Every row gives one point. Two turns around zero, p and q, are shown by what they do to some points. Write where each new point lands after one turn and then the other. Backwards means that the second turn is done in reverse. Each puzzle has new turns, and all numbers are rounded.
(in the rows, 128 means zero)

Turn p:
[105 160 164] -> [106 160 164]
[139 141 155] -> [140 144 153]
[134  75  84] -> [135  73  87]
[134 136 109] -> [131 135 108]
Turn q:
[124 117 145] -> [116 114 138]
[123 121 141] -> [117 119 135]
[166  87 120] -> [167  88 134]
[ 90 140  76] -> [122 151  67]
[138 175 158] -> [117 168 166]
Where do these land?
q, then p: [176 116 136] -> [169 119 155]
q, then p: [ 81 162 148] -> [ 72 154 129]
p, then q: [144 104 130] -> [144 105 135]
p, then q: [ 97 131 150] -> [ 90 126 134]
p, then q: [142 128  76] -> [163 136  88]

Turn p:
[ 93  82 180 177  93 174] -> [117 113 156 203 139 198]
[160 144  78 128 165 116] -> [150 130  84  88 149  99]
[149 139  90  81 171 136] -> [123 139 109  55 144 117]
[143 109 134 122 104 108] -> [149 107 146 129 108 126]
[143 159 144 125 131 135] -> [135 165 128 126 120 125]
[111 157 107 117 104 120] -> [106 129 108 127  94 112]
[ 97 105 161 147 128 107] -> [117 111 162 167 144 119]
Turn q:
[106 115 151 159 167 161] -> [126 106 125 168 166 163]
[160 140 103 146 100 146] -> [150 149  91 135  98 124]
[121 136 172 144 110  96] -> [114 154 175 150 118 128]
[120  77 101 105 164 137] -> [121  60 112 114 140 122]
[ 96 157 116 152 103 113] -> [ 89 170 117 133 128 126]
[ 80 103  93 106 104 122] -> [ 73 110 111  92 113 134]
[168 142 165 107 150  80] -> [162 134 186 127 136  86]
[171 153 124 104 126 169] -> [187 139 109 105 125 142]
Where do these land?
p, then q: [105 140  75 126 151 124] -> [ 91 104 110  99 141 100]
p, then q: [ 82 160 111 121 123  90] -> [ 65 139 142 128 121 104]
q, then p: [139  80 108 118 100 141] -> [129  83 128 129  96 157]
p, then q: [159 129  72 168 111  94] -> [133 103  96 132  84  68]
p, then q: [130 124 174  97 110  91] -> [131 149 187 142 106 142]
p, then q backwards: [ 84 117 158 120 181 157] -> [ 61 155 152 131 154 113]
p, then q: [166 142 148 124 144 145] -> [168 152 129 114 141 126]
p, then q backwards: [168 138 154 134 137 180] -> [129 176 156 126 111 170]
q, then p: [119 122 151 144  94 129] -> [116 143 123 158 109 149]

Turn p:
[108 105 165 118 113 137  98 177 136] -> [100 103 157  96 114 112 108 171 140]
[142 123  70 127 136 102 121 126  88] -> [147 149  73 134 133 127 128 141  84]
[169 107  97 162 117 147 104 139 125] -> [163 110  96 160 105 120 111 158 136]
[133 164 129 132 122 130 169 141 166] -> [127 150 150 143 128 127 177 125 160]
[108  79 120  62 133 128 151  80 103] -> [128 111  94  59 128 164 128  77 104]
[152 109 143 122 202  97 133 138 123] -> [174 139 139 102 192 135 112 143 123]
[ 84 176 139 123 135 170  90 142 110] -> [ 61 147 144 151 125 161  95 147 130]
[114 161 154 159 107 143 153 142 123] -> [102 114 164 165 125 131 157 132 127]
[165 189 137 146 115 113 139 109 142] -> [151 168 163 174 113 121 146 106 127]
[107  65 125 130  99 113 123  84 163] -> [129  87  99  96 116  84 118  78 147]
Turn q:
[157 141 125 120 150 105  94 182 120] -> [172 120 112 125 129  99  95 174 125]
[110  75  81 169 138 105 140 108 121] -> [ 90  97  85 124 136  96 162 100  98]
[148 181 103  81 132  69  98 116 129] -> [175 172 123  86 135  81  91 109 154]
[121 115 141 151 143  85 144  99 122] -> [120 114 143 117 145  90 167 113 133]
[145 109 183  99 138 188  67 150 135] -> [121  91 174 149 123 164  52 165 130]
[112 151 113  68 163 167 124 115 129] -> [128 165 133 118 176 164  81 116 116]
[110 140 133 136 117 161 154 175  99] -> [130 150 124 140 113 163 148 172  96]
[ 94 145  97 143 146 122 154 159 150] -> [118 157  81 142 153 127 152 151 135]
[137 119 136 174 108 147 139  76 131] -> [109 111 149 164 107 129 157  79 127]
[156 105 157 140  86 142 173  94 143] -> [129  97 151 129 100 168 171  91 150]
[118 127 139 128  86 117 122 132 130] -> [115 134 134 114  91 127 134 135 144]
Where do these land?
q, then p: [114 137 127 173 156 119 125 162 122] -> [136 126 123 145 159 104 156 164 109]
q, then p: [148 124 151 126  77 148 122 116 132] -> [117  97 144 130  81 122 125 110 144]
p, then q backwards: [ 63 113  92 131 172 138 177 157 153] -> [ 75  97 120 125 164 101 181 135 183]
p, then q: [ 98 130 135 106 147  62 116 106 140] -> [143 164 159  95 167  91 113 113 129]
p, then q backwards: [101 143  72 126  83  98 110 109  94] -> [ 98 123  58 167 110 134 115 130  97]
p, then q: [156 110 108  70 148  76 162 160 109] -> [202 155 127  88 147 167 120 133 102]
p, then q: [168 112  86 128 139 145 143  99  91] -> [153 115 101 152 108 145 117  89  83]
q, then p backwards: [104 117 180 140 141 174 143 122 124] -> [112 166 166 144 138 158 149 151 102]
p, then q: [177 112 159 145 104 110 120 145 143] -> [161  87 143 109  96 118 137 142 153]
q, then p backwards: [104 176 139 129 104 188 104 111 146] -> [133 201 133 127 133 164  92 109 132]
p, then q: [162 148 175 160 116 124 125 129 154] -> [140  92 165 144 111 112 149 140 166]
p, then q backwards: [143 116 112 104 151 154  89 120 129] -> [137 138 110  87 115 144 109 151 149]

Turn p:
[134 123  71 105 124 128 120  86 119 102 109 143] -> [131 125  71 127 137 138 140  95  94 103 122 150]
[ 60 127 128 162 138 129 144 145 167 170 132 139] -> [ 71 133 161 161 122 110 140 104 163 171 111 131]
[141 126 178 168 138 185 134 158 118 205 151 114] -> [157 111 193 167 117 148 114 158 160 198 159 132]
[148 146 100 115 126  84 104 123  99 110  96 108] -> [153 131  90 116 146  99 114 134  86 113  98 111]
[148 128 120 102 100 131 169 149  92 111 132 121] -> [137 142 101 117  98 137 153 166 105 125 151 108]
[130 120 188 145 189 174 146 150 110 164 162  81] -> [142  91 213 144 149 155 133 150 133 167 171  90]
[180 115 106 115 134  73 142 106 132 114 118 134] -> [165 118  97  94 141  90 163 128 123  97 119 139]
[ 72 162 154 171 120 139 136 101 171 128 111 158] -> [ 97 176 169 159 124 143 130  89 158 124  85 147]
[107 165 136 130 163 150 104 148 177 132 120 164] -> [ 85 137 147 135 176 153 113 137 159 136  98 159]
[108 164 109 112 120 105  95 101 145 112 159 156] -> [103 172 109 117 161 111 103 101 128 106 139 153]
[158  89 128  99  80 138 138 136 124 115 126  73] -> [161 108  92  94  82 145 123 130 136 132 147  81]
[154  76 147  75 102 122 121 131  76 113 119 122] -> [150  97 114  76  78 133 113 148  82 114 151 126]
[125 123  99 164 128 107 110 130 136  87 130 151] -> [113 124 106 157 134 104 121 124 139  77 114 137]
Turn q:
[149 123 143  70 189 143 123 124 119 132 131 159] -> [141 117 133  82 196 146 110 107 102 127 112 128]
[ 84 146 161 179 119 116 190 170 131 111 146 126] -> [ 73 160 155 147 117 153 168 187 148 102 146 126]
[120 131 125  95  82  98  97 121 130 142  88 108] -> [130 130 123 111  82  78 120 109 129 141  85 124]
[135 127 112 109 130 131 128 156 167 134 130  91] -> [142 145 130 106 120 124  98 135 168 134 135 101]
[134 157 153 165 136 124 107 105 115 159 145 139] -> [127 151 137 179 149 115 129 129  95 147 130 141]
[114 150 104 105 139 154 130 109 145 138 126 154] -> [127 152 100 113 147 145 132  90 135 138 128 141]
[137 176  95 131 118 202  70 118  56 122 174 119] -> [170 150  75 149 101 179 116 114  36 160 155 105]
[ 89  89 150 147  62  95 106 168 188 141  95 144] -> [ 95 132 160 113  65  89 115 155 181 152 113 192]
[112 148 129 151 127 134 104 142 146 113  89 128] -> [122 150 120 144 104 136  99 131 137 107 104 153]
[114 113 108 110 162 153 118 100 109 124 141  96] -> [124 100 106 133 141 158 109 104 121 146 126  87]
[148 138 157 144 139  90 140  82 138  84 164 123] -> [107 116 174 157 142 109 133  97 111  88 167 110]
[171  67 116  93 130 150 182 134 128 139  91 124] -> [181  77 133  88 147 140 162 134 177 124 103 120]
[157  99 110 166 130  74 168 136  92 125 141 153] -> [126  84 117 143 150  91 172 172 125  97 159 137]
Where do these land?
p, then q backwards: [150 148 168 150 140 130 101 119 160 175 138 141] -> [156 104 157 129 137 141 120 134 187 163 119 139]
q, then p: [ 95 130  98 108  90 161 148 152 101 153 129  68] -> [146 140  78 130 107 144 135 128 148 198 123  85]
p, then q backwards: [124 134 113 125 144 120 153 123  99 161  97 132] -> [129 129 147 129 106 131 120 113  87 161 131 144]
p, then q backwards: [ 74 135  94 142 148 140  97 108  95  99 119 140] -> [104 158 142 150 163 113  92  84 103  99 128 137]
p, then q: [143 122  98 138 126 127 159 175 122 122 138 168] -> [104 139 108 110 118 131 144 173 157 115 159 147]
q, then p: [122 126 155 162 113 109 123 126 173 109 111 133] -> [112 157 156 126 113 123 108 124 159  96 107 146]
q, then p backwards: [157  60 143 102 183 118 112 132 131 159 119 179] -> [167 122 131 103 201 117  70 131 150 167 116 142]
q, then p: [104 184  87 108 127 147 149 124 164  87 119 119] -> [122 180  87 131 160 170 124  87 131 108 133 109]
p, then q: [131 139 154  89 149 135 129 164  80 110 108 107] -> [142 118 124  99 113 154 118 177  97 142 100  95]
q, then p: [131 113  99 196 146 155 135 105 111 124 168  71] -> [149  97 131 198 121 121 114 117 181 136 166  91]
q, then p: [162 149 123 110  59 101 113 132 153 132 118 114] -> [166 181 110  83 116  89 126 134 139 116 120 128]
q, then p backwards: [156  86 185 144 145  66 128 131 144 129 198 132] -> [113 116 169 141 202 107 116 159  96 156 193 129]
p, then q backwards: [114 140 149  90  94 156 118  75 130 103 103 159] -> [108 165 137 104 122 181 107 135 139  86 107 162]
